Rows are points. The points of each table are mixes of a few directions, plus a little noise. Count the directions of each table, and those that both share. Where both have some left over, give the other angles between the two spaces (their principal angles), to ten degrees, smallest first.

First:
[[ 27  11]
 [ 30  12]
 [-23  -9]
 [-60 -24]
 [ 25  10]]
Second, 4 rows:
[[-14  -5]
 [-40 -16]
 [ -3  -1]
 [ 58  23]]
Directions: first 1, second 1, shared 1

First (7 x 6):
[[ 19   3  25   4 -13   2]
 [ 24  21  27 -10  14 -10]
 [-42 -21 -45  18 -14 -15]
 [-19   0 -26  -6  19  -6]
 [-20 -23 -18  17 -25   7]
 [ 14  25  11 -20  35 -10]
 [ 24  -6  27  -2 -13  33]]
Second (8 x 6):
[[-20 -20 -14   9 -11 -12]
 [ 39  11  31  -4  12  10]
 [-49  30 -43 -18  -1   8]
 [ 60   3  38  10  14  11]
 [ -9   1 -19   7  -2   2]
 [  0 -24  18   1  -7 -14]
 [-37   2  -3 -26  -6  -8]
 [ 18  -5  -7  20   1   3]]
Directions: first 3, second 3, shared 1; angles 50, 80

First:
[[ -4  -6  -2   3  14   4  -7   0  -7   3   3]
 [  4   6   2  -2 -14  -4   8   0   7  -4  -3]
 [  2   3   1  -2  -8  -2   4   0   4  -2  -2]
 [  9  14   6  -6 -32  -9  17  -1  16  -8  -7]
 [ -2  -4  -1   1   7   2  -4   0  -3   2   2]
 [ -4  -7  -3   3  15   4  -8   1  -7   4   3]
 [  6  11   4  -4 -24  -7  13   0  12  -6  -5]
 [ -1  -1  -1   1   3   1  -2   0  -2   1   1]
 [  3   5   2  -2 -10  -3   5   0   5  -3  -2]
 [-17 -26 -10  11  60  17 -32   2 -29  15  13]
 [  3   5   2  -2 -11  -3   6   0   5  -3  -2]]
Second (8 x 11):
[[  2  11  16  -2  -9  10 -26  -2 -16  -3 -27]
 [ -1  -4  -6   1   4  -4  10   1   6   1  11]
 [  1   5   8  -1  -5   5 -13  -1  -8  -1 -14]
 [ -2  -9 -13   2   8  -8  22   2  13   2  23]
 [ -2  -8 -12   2   7  -7  20   1  12   2  21]
 [  0  -2  -3   0   2  -2   4   0   3   0   5]
 [  2  12  17  -2 -10  11 -28  -2 -17  -3 -30]
 [ -1  -4  -6   1   4  -4  10   1   6   1  11]]
Directions: first 1, second 1, shared 0; angles 90

First, 9 rows:
[[ 30  20  20  11  -3  36  -3  22   4  -3  17 -10  26   1]
 [ -8  -5  -5  -2   1  -8   1  -5  -1   1  -4   3  -7   0]
 [-43 -29 -29 -16   4 -52   5 -31  -5   3 -23  15 -37  -2]
 [ 18  12  13   7  -2  22  -1  14   2  -1  10  -6  16   1]
 [ 26  17  17  10  -2  30  -3  18   3  -2  14  -9  22   2]
 [-20 -13 -13  -7   2 -25   3 -15  -2   1 -11   7 -18  -1]
 [ 28  19  19  11  -3  34  -3  21   3  -3  16 -10  25   2]
 [ 18  12  11   7  -2  22  -2  14   2  -1  10  -6  16   1]
 [-49 -33 -34 -18   5 -60   5 -36  -6   4 -28  17 -44  -3]]
Second:
[[  5  27  -3  18 -16 -11 -19 -24   4   9  15 -10  -8  16]
 [ -4 -36  -9 -26 -14  21 -30  14 -30 -46   0  31  -6  -5]
 [  8  17  -4  15  14 -20  -8  15  20  32  21 -23 -18  16]
 [ -6 -45  10 -31   0  21  29 -11 -29  -8  -6 -13  11   6]
 [-13  24  12   7  38 -12 -24 -16  22 -10   4 -14   2 -13]
 [ -5  17   6  13 -20   3   7  29  -9 -23 -50  23  10 -23]
 [  5  -5  -8  -3   8  -1   0  -8  12  11  20   5   0   2]
 [ 11   0  -5   6  -9  -1  45   1  11  36  -4   1  11   2]]
Directions: first 1, second 6, shared 0; angles 80

First (9 x 24):
[[-16   3 -15  -4  14  -5  17  10  -2  -4  -2 -23   2  12   8 -11   4  -6
   -7  -3  -6 -20  -5   5]
 [  4  -5   4 -18 -13   0 -14  -2 -18   4  11  36   4   0   4   8   9  25
    1 -14   5  11   8 -18]
 [-10 -12  18   1   6  17 -19 -14  30  -9   3 -19   3 -10   0   2 -14   6
   23  16  -2  -7  -3 -14]
 [  7   5   0   1   1  -5  10   1 -11   8  -4   9   2  -6  -2  -9   6 -15
   -7 -19   4  11  11 -11]
 [ -9  -4  -1 -13   1   1  -2   0  -9  -2   5   9   5   2   7  -2   8  11
    2 -13  -1  -2   6 -20]
 [ 11   9  -5  17   7  -3  12   6  12   6  -7 -19  -6   3  -9  -4 -13 -24
   -9  16   1  -2 -10  37]
 [  4 -14  21 -40  11  21 -28  -8  15  22  34  28  17  -1   2  -7 -17  22
   12 -17  17   1   7 -19]
 [ -1  10 -20  16  -7 -16  20  12 -17  -8 -15  -8 -10  11   0   5  12  -7
  -15   8  -9  -3  -7  22]
 [  8   7  -2  40 -19  -9   6  -4  -1 -17 -26 -13 -16 -10 -10  17   4 -13
    1  28 -10  13  -6  17]]
Second (11 x 24):
[[  1  -2   5   7  -4   2  -6  -4   7  -5  -2  -3  -3  -3  -3   6  -4   2
    5  11  -1   2  -3   3]
 [  8 -10  25  37 -20  15 -32 -23  39 -24 -12 -17 -15 -18 -15  32 -22  12
   30  60  -7  11 -17  18]
 [  2  -2   6   9  -5   4  -8  -5   9  -6  -3  -4  -4  -5  -4   8  -5   3
    7  14  -2   2  -4   4]
 [ -5   6 -16 -24  13  -9  21  15 -25  15   7  11   9  12   9 -21  14  -8
  -19 -38   4  -7  11 -12]
 [  5  -6  15  21 -12   8 -19 -13  23 -14  -7 -11  -8 -11  -9  19 -13   7
   18  35  -4   6 -10  11]
 [ -4   5 -13 -18  11  -8  16  12 -20  12   6   9   7  10   8 -16  11  -6
  -15 -30   3  -6   8  -9]
 [ -5   7 -17 -25  14 -10  22  16 -27  16   8  12  10  13  11 -22  15  -8
  -21 -41   5  -7  12 -13]
 [  2  -3   7  10  -5   4  -9  -6  11  -6  -3  -5  -4  -6  -4   9  -6   3
    8  16  -2   3  -5   5]
 [  0   0   0   1   0   0  -1   0   1   0   0  -1   0   0   0   0   0   0
    0   1   0   0   0   0]
 [  1  -1   2   3  -2   1  -3  -2   3  -2  -1  -2  -2  -2  -1   3  -2   1
    3   5  -1   1  -2   2]
 [ -4   5 -14 -21  11  -8  18  13 -22  13   7  10   8  11   8 -18  12  -7
  -17 -34   4  -6  10 -10]]
Directions: first 5, second 1, shared 1

First:
[[ 36 -20   5  -5 -16  -5 -37  19  31 -13  13 -10  14  18   6  -4   2  30
    7  27  23  14  -5   0   2  -2   8   4 -15   3 -18  -9]
 [  2   2   0  -3  -3   1   3  -1   8  -1  -1   3   1  -1   0   2   0   0
    3   1   1  -3   3  -3   2   4   2   3   0  -2   4   5]
 [ 15   4  -2 -14 -17   7   5 -12  36  -6  -5  10   6  -1  -3  12  -1   6
   17  14   7  -3  10  -6   8  12   8  19  -8  -7   8  25]
 [ 27  -9  -1  -8 -17   2 -20  -3  31  -9   3  -2  10  10  -1   6   0  19
   12  24  15  12  -1   2   4  -1   8  15 -16  -1 -10  11]
 [-17   3  -8  13  10   5  -1 -29 -35   7  -6  -5  -5  -1 -10   5  -4 -11
   -9  -6 -11  22 -13  21  -6 -27  -8   3  -8   7 -13   7]
 [-29  -4   7  21  30 -13   1  29 -58  10   9 -13 -11  -2   8 -22   2 -13
  -28 -29 -14  -6 -11   2 -11 -10 -13 -37  21   9  -4 -45]
 [ 11   6  -4 -12 -15   7   7 -17  30  -4  -7  10   5  -2  -5  13  -2   3
   15  11   5  -1   9  -3   7   9   6  20  -8  -7   7  26]
 [-45  19   3   9  27  -5  43  13 -43  15  -6   8 -18 -21   5 -11   1 -33
  -17 -43 -26 -34   9 -13  -4  15 -11 -27  33  -3  26 -19]]
Second, 10 rows:
[[ 60  27  36  24  19  51  10 -50   8  27  -5 -40 -17  -3  -3 -16   3 -11
  -12   6 -14 -42  11  -2  -3  -4   4 -11  -1  42   2 -38]
 [  4   3 -17  -2  14  -1   7 -15  -8 -13 -15  13  29  11  18  -9 -27  22
  -10 -14  -5  -3   7  -1  13 -11   9  -9 -10  17 -14   1]
 [  7   3   0   2   4   9   1 -23   0  -2 -17  -3  19   2  18 -16 -17  10
    0  -4  -6  -5  -7   8   9 -15   5  -9 -10  19 -14  -2]
 [ 16   6 -29  18  11 -14  32   9  -6  18  -7 -27 -16   2  17  22 -28 -17
   -3  24 -12   9 -15 -15  29  -5   7  -9  18  44  -1  -4]
 [-20 -16 -11  -8 -20 -16  -6  33   3  10   1  -3 -19 -11  -4  15  13 -15
   18  19   5  29 -16  -1  -1   7  -9  10  16 -14   5  14]
 [  0  11  39   3   1  16 -15 -20   5 -13  21   8   2   2 -22 -17  22   1
   -7 -21   6 -30  13  12 -23   4  -2   2 -19 -27   8 -10]
 [-26  -9 -15  -3  -8 -29   3  33  -3  -6  14   8 -10   0  -7  19   3 -10
    5   6   6  18  -8  -4   3   8  -3   6   8 -20   8  14]
 [-36 -11  -8  -7 -13 -28  -6  22  -2 -16   9  16   6   1   0   4   0  -1
    8  -3   7  16 -14   7   1  -1  -2   4  -5 -25   0  18]
 [ -9 -11   9 -11 -17   4 -16  14   6   7   1   0 -12 -11 -11   1  24  -6
   14   8   6  13  -3   4 -14   8 -10  11   8 -20   5   5]
 [  4  -3  -3 -16  10   9  -9  -2  -5 -14  -2  27  19   8  -8  -5   5  26
  -13 -22   6  -4  31  -6 -13   8   1   5  -5 -15  -1   0]]
Directions: first 3, second 5, shared 0; angles 60, 70, 90

First (9 x 32):
[[-26 -12   8  25  41  24 -38  17  34 -10   0   7 -32 -12  12  46  14  -7
  -10  -5   5   8 -31  12 -25 -14  24 -10   8  -9 -31  -4]
 [ 14   5   0 -19 -21 -19  15  -6 -21   6   3  -7  19   7 -10 -31  -1   3
    6  -2  -5  -8  17  -8   4   7 -19   0  -5   0  14  16]
 [  8   6 -12   6 -11   6  22 -15  -4   1  -8   4   8   1   5   1 -20   1
    0  10   4   7   9  -1  30   7   9  14   0  14  15 -32]
 [ 22   9  -2 -27 -33 -25  26 -11 -32   9   2 -10  29  11 -14 -46  -4   5
    9   0  -6 -11  26 -13  10  11 -27   4  -8   3  23  19]
 [ -9  -4   1   8  12   8 -10   5  11  -3   0   3 -10  -3   5  15   3  -2
   -3  -1   3   3  -9   5  -5  -4   8  -2   3  -2  -9  -4]
 [ 19  10  -8 -15 -28 -14  30 -15 -23   6  -3  -4  23   8  -7 -30 -14   4
    7   5  -3  -3  22  -8  24  11 -14  10  -6   9  24  -5]
 [ 16   7  -4 -16 -24 -15  21 -11 -20   6   0  -5  20   8  -7 -29  -8   3
    6   3  -3  -6  18  -8  14   9 -15   6  -6   5  18   5]
 [ -7  -2   1   8  10   7  -8   2   9  -2  -1   2  -9  -4   4  13   1  -1
   -3   0   2   3  -8   4  -4  -3   8  -1   3  -1  -7  -5]
 [-38 -20  17  29  59  28 -60  30  46 -13   5   8 -48 -16  13  60  31  -8
  -12 -12   4   7 -45  18 -49 -23  27 -20  11 -19 -48  10]]
Second, 9 rows:
[[  0  -1  -9   4 -13  18 -18 -11  30  -8  -4   4  -4   4   2   0  -6 -27
    2   6 -17   1  12  -3  11  -1   4  -3  10   4  -5 -13]
 [ -8 -13  34 -34  11  -6   1  46 -52 -16 -19  -5 -27  -7   4  35  51  11
  -17 -10  17  -2  -3 -23  -6   4 -23   7  11  -1  24  50]
 [  2   0  12  -4  14 -10  39   5 -29  11   0  -3  13  -9  -2   9   1  22
   -8  -4  25  -9 -19   7  -1   9   0   3  -9   9   5 -10]
 [ 15  16 -16   8  -1 -36  41 -15 -44  23  13  -3  27   3  -4 -34 -29  55
   11   3  21  12   0  11   7   4   0  21 -27  -5  18  -5]
 [ -5  12 -13  13   9   1 -27   7  26  -5  -7  -7  -9  10   7 -16 -14 -26
   14  -8 -11  -5   6  -7 -10 -15  22  -7   9 -10  -9  -2]
 [-14  -9   3   2   5  11 -57  11  35 -13   6   1 -24   3  -1   3  22 -24
    3  -6 -24   2   2  -3 -29 -15  -3 -18  10 -19 -23  32]
 [ -3 -12   9   7   5  16  21 -20  24  11  13   6  18 -14  -8  17  -2  -3
  -13   3   6 -14 -26  23  -6  11   1 -16  -5  15 -26 -33]
 [  3  -4   0   8  -2  14  29 -23  18  10   4   5  20  -8  -4   9 -16  -7
   -7   6   6 -11 -14  16  12  12   7  -6  -3  19 -12 -44]
 [  8  10 -21  -4 -28  -7 -29  -1  -8 -13  -8   2 -14  18   5 -24  -7  -2
   15  10 -21  26  42 -22  23  -8  -7  20   5 -12  27  24]]
Directions: first 2, second 5, shared 1; angles 50

First (10 x 32):
[[ 18  -4   5  15  -1  -1   0 -15 -12 -24  -5   2  -2  30 -23  -7  -6  -8
  -10  32  -1  10   8  16   4   1  18  -2   2  -6  -2  -2]
 [ 20 -11  10   8  -6   8 -18  14 -10   1   9 -21 -30   9 -21 -12  -3  13
   15  18   2  -3  -7  -2   3  -6  19   7  15  -3  18  -8]
 [ 18  -5   6  12  -8  -6 -16   9  -7  14   9  15 -23   7  -4 -11   0   5
    7   1  -4  -2   4  -4  -7  10  17  20   2   2  11   5]
 [-26   4  -7 -18   8   5  13  -2  11 -10  -8 -23  21 -16   5  10   0   2
    1  -3   4  -1  -7   0   9 -16 -24 -20  -2  -2  -8  -5]
 [ -8  12  -5 -10   7  20  19 -11  10  17  -2   4  26 -27  35  18  10 -14
  -16 -50   6  -6 -11 -10  -7   9 -14 -11  -1   7 -12  -5]
 [  3   7  -3   5  -2  -6   3  -7   0  11   0  29   7  -1  16   3   4 -10
  -11 -19  -3   1   7  -2 -10  16   2   9  -8   4  -6   8]
 [ -5   8  -2 -10   3  21  10   0   9  24   3  -3  13 -30  32  14  10  -6
   -6 -49   6 -10 -15 -15  -8   7 -10  -5   4   8  -4  -6]
 [ 10 -16   9   1  -4   6 -19  19  -7 -14   5 -43 -30  12 -35 -14  -8  22
   24  41   2  -1  -9   2  13 -22  11  -4  18  -7  20 -12]
 [  1   4  -2   3  -3  -8  -1   0   1  13   2  24   0  -3  12   0   2  -4
   -4 -15  -4  -1   6  -4  -8  12   1  11  -7   4  -2   8]
 [-30   3 -10  -6   5 -38   6  -9   4 -31 -14  15  19  19 -17  -2  -9   0
   -2  42  -9  14  23  18  11 -11 -19  -6 -22  -7 -15  16]]
Second:
[[ 16 -26   0 -18  18 -30   6  -5  60  15   5   2  -7 -32  -2  10 -29 -29
   11  44  28 -22  42   6  15 -39  -9 -34  12  -9 -19  10]
 [ 11  -5  -4  12   6   4   7 -10   4  -2 -11  -2   6   3  -4  -3  -5 -11
  -10   6 -13  23   6 -14  11   8  10  -5   3  -1   8  -1]
 [  0  15   5  10 -18  15 -14  -4 -33 -11   3   8   5  10  -3  -4  11  13
   -4 -17  -7  16 -11   1  -9  21  11   6 -11   7  17 -10]
 [ -9  -5  -7  -3   9  -5   8   8   8   5  -7  -9  -2   0   1  -2   0   2
    2   0  -9   0  -4  -9   6  -4  -7   9   3  -2  -3   6]
 [-24 -11 -16  -6  20 -14  15  21  18  12 -17 -21  -4  -2   2  -6   0   8
    8   1 -23   4  -8 -23  15  -9 -18  20   5  -6  -3  16]
 [ 12  18   7  20 -15  29  -4 -16 -42 -16   1   8   9  25  -1  -2  15   3
  -19 -24  -5  15 -19   7 -13  30  21   7  -5   6   9 -14]
 [-16  10   6 -12 -16  -7 -20  12 -11  -1  14   7  -5  -9   1   0   4  20
   17  -4  10 -12  -2  10 -11  -4  -9   1 -11   6   6  -2]
 [  8   5   8  -3  -4   6   1  -7  -6  -2  11   7  -2   5   5   8   4  -6
   -4  -5  21 -24  -4  21 -14  -4   2  -2   3   0 -16  -4]]
Directions: first 4, second 4, shared 1; angles 70, 70, 90

First:
[[  5   5 -15  25   8  23   1  -7  18  38  -2   0 -13 -10   6  -3  13 -15
   -2  15 -11   5  -6   5  17   8  24  -1 -11  -6  -5  -3]
 [  6 -23   3 -19  -2 -16  13  13   3  -9   9  24  31  11  -6  24  -3  12
   -7  -8  13  -8  -2 -40 -28   3 -12   7   1  11 -11 -11]
 [  1 -12   6 -18  -4 -15   6   8  -6 -18   5  10  18   8  -5  11  -6  11
   -2  -9   9  -5   2 -19 -18  -2 -14   4   4   7  -3  -4]
 [  1   1  -4   6   2   6   0  -2   5  10  -1   0  -3  -2   2  -1   4  -4
   -1   4  -3   1  -2   1   4   2   6   0  -3  -2  -2  -1]
 [  2  -3  -2   1   1   1   2   1   3   4   1   4   3   0   0   4   2   0
   -2   1   0  -1  -1  -6  -2   2   1   1  -1   1  -2  -2]
 [ -7  18   3   7  -1   5 -12  -8  -9  -6  -7 -20 -21  -5   3 -19  -2  -5
    7   1  -7   5   4  32  18  -5   2  -7   3  -8  11  11]
 [  8   0 -16  22   9  21   5  -5  21  40   0   6  -7  -8   5   2  14 -13
   -5  15  -8   4  -8  -6  12  11  23   1 -12  -3  -8  -6]
 [-16  13  24 -26 -13 -26 -16   1 -35 -60  -4 -24  -7   7  -5 -19 -21  14
   11 -20   6  -1  14  31  -3 -18 -30  -5  19  -1  20  16]]
Second:
[[ -5   2 -12 -10  -2   0  -1 -21  13  -6 -13 -20   9 -13  -7  14  -5   7
  -10 -23   4 -20   2 -10   9  15   7 -12  -9 -10  15  25]
 [ -5  -1 -13 -10  -1   3  -4 -20  10  -5 -14 -17   9 -14  -6  15  -5  11
  -10 -22   9 -23   3  -7  12  13   5 -10 -13 -11  13  24]
 [ -8   0  -8   6  -2  -3   4  -8   4  -5   9  -5   0  -7  -6   3 -17   0
   -4   0   9  -1  -4  -2   1   4  -2  -3  -1 -10   9  13]
 [  0  10 -14   8 -12   0  -2  18 -10   9   8   5   6 -11  15  10  -8  14
    2   8  -1   1   5  10  20 -11 -31   4  -9   9 -12 -12]
 [  4  -1   1 -20   4   4  -5 -21  13  -4 -27 -17   7  -1  -5   8  16   3
   -6 -27  -5 -21   5 -11   1  15  21 -11  -5  -2  10  16]
 [  5   5   3   4  -4  -2   1  15  -6   6   6   8  -1   4   9  -3   5  -1
    6  10  -9  11   1   5   0  -9 -10   5   5  12 -10 -17]
 [  6   9   5  -2  -4  -5   1   7   2   4  -1  -1   2   5   7  -2  10  -3
    4   1 -17   8   1  -1  -2  -2  -2   0   9  14  -5 -11]
 [ 10  -2   0 -13   0  10 -10   8  -7   9 -20   3   5   0  11   7  22  12
    2  -8  -4 -14  11   5  12  -5  -4   2 -12  10 -13 -12]
 [ 12  28  15   9 -12 -23  13  24   5   8  19   2   0  19  15 -15  12 -20
   13  18 -47  42  -5  -2 -15  -9  -9   3  36  36 -12 -33]
 [ -6 -36  17  13  22  15  -2   5 -21  -5  14  32 -25  13 -16 -24  -9 -10
    5  28  40   7  -8  12 -21 -12  15  17  -6 -25  -4  -5]
 [-11 -15   5  14  10   0   6  -7  -3 -10  19   9 -14   4 -17 -13 -21 -12
   -1  15  23  10 -11   1 -17   0  11   4   4 -21  10  11]]
Directions: first 2, second 4, shared 0; angles 80, 90

First (10 x 32):
[[-19  41  12   7  49 -14   3 -17 -15  18 -34  -3  10  -4   5 -11   6  36
  -40 -38  33 -14 -10   3 -15  31   2 -13   8 -27  -8  19]
 [  2   2   5   1   3  -1   0   0   3   4  -5   1   8  -1   1   1   3   8
   -1  -7   0  -2   2  -6  -1   4  -7   1   4   1   2  -2]
 [  3  -8  -4  -1  -9   3  -1   3   2  -4   7   1  -4   1  -1   2  -2  -9
    7   9  -6   3   1   1   3  -7   2   2  -3   4   1  -3]
 [  4   1   8   1   2  -1   0   1   6   6  -6   1  14  -1   1   3   5  12
    0 -10  -2  -4   5 -10  -2   4 -12   4   8   3   3  -6]
 [ 21  -6  25   2  -5  -1  -4   7  27  17 -14   5  53  -4   4  14  18  36
   11 -27 -15 -10  22 -40  -4   9 -47  17  26  19  14 -27]
 [ -9   8  -6   1   9  -2   1  -5 -10  -3  -1  -2 -15   1  -1  -6  -4  -5
   -9   2  10   1  -8  12  -1   2  14  -7  -6 -10  -5  11]
 [  5 -11  -4  -2 -14   4  -1   5   4  -5  10   1  -3   1  -1   3  -2 -11
   11  11  -9   4   3   0   4  -9  -1   4  -3   8   2  -5]
 [  9 -19  -6  -3 -23   7  -1   8   7  -9  16   2  -6   2  -3   5  -3 -18
   18  18 -15   7   4   0   7 -15   0   6  -5  13   4  -9]
 [  7 -12  -1  -2 -14   4  -1   5   7  -3   8   1   2   1  -1   4   0  -7
   12   8 -11   3   5  -5   4  -8  -5   5   0  10   4  -8]
 [-23   4 -29  -3   3   2   4  -6 -29 -20  17  -6 -60   5  -5 -15 -21 -42
  -10  32  16  13 -24  44   6 -11  53 -19 -30 -20 -16  29]]
Second:
[[ 12  -7   2  -1  -5 -12  -6   2   8   4   1   2  13   0  -3   7   7  -1
    2  -5 -17  -7  10 -16  -2   0 -13   4  17   8  -5  -2]
 [ 12   5  -4   2   5 -36  -7  -3  20  10  -2   1  27  -2 -11  -2  14  17
  -14 -21 -26 -15   5 -17 -12   4 -19   0  33  13 -20   0]
 [  2  -1   3   2   1 -13  -3  -1   4   9  -7   0  17  -3  -1   2   7  12
   -3 -12 -12  -3   6 -16  -6   2 -12   2  16   0  -4  -1]
 [ -8  19 -10   3  16 -21   3  -9   8   5  -5  -2   8  -4  -8 -16   3  22
  -22 -14   5  -4 -12  11 -10   5   0  -6   8   2 -16   7]
 [ 28 -16   2  -5 -17  -5 -11   7  17  -8  17   2  -1   9  -5  17   8 -28
   12  10 -27 -14  13 -12   5  -4 -11   3  13  20  -2  -4]
 [ -2  21 -14  -1  13 -19   2  -9  14  -5   6  -2  -5   1 -11 -17   2   9
  -20  -5   7  -8 -15  23  -7   4   7 -10   2  10 -20  10]
 [ -9  18 -11   0  13  -9   4  -7   6  -3   1  -2  -7  -1  -6 -16  -2  10
  -17  -3  13  -2 -15  21  -5   2   9  -8  -5   2 -12   9]
 [-10 -25  20   1 -17  44   4  11 -34   0 -12   2  -7  -2  21  20 -11 -13
   33  15  13  23  14 -17  13  -5   4  12 -23 -27  37 -13]
 [ -6 -29  19  -1 -20  52   3  13 -33  -5  -4   2 -16   1  21  22 -13 -25
   37  23  13  22  14 -12  17  -7   8  12 -30 -24  40 -13]
 [-11  -5   3  -1  -5  35   6   4 -20 -11   2  -1 -27   2  10   1 -13 -16
   13  20  26  14  -6  18  11  -4  19   1 -32 -13  18  -1]
 [ -6  20 -11   0  13 -18   3  -8  10  -1   2  -2  -2  -1  -9 -17   1  14
  -20  -8   8  -5 -14  18  -8   4   5  -8   2   7 -18   8]]
Directions: first 2, second 3, shared 0; angles 30, 30
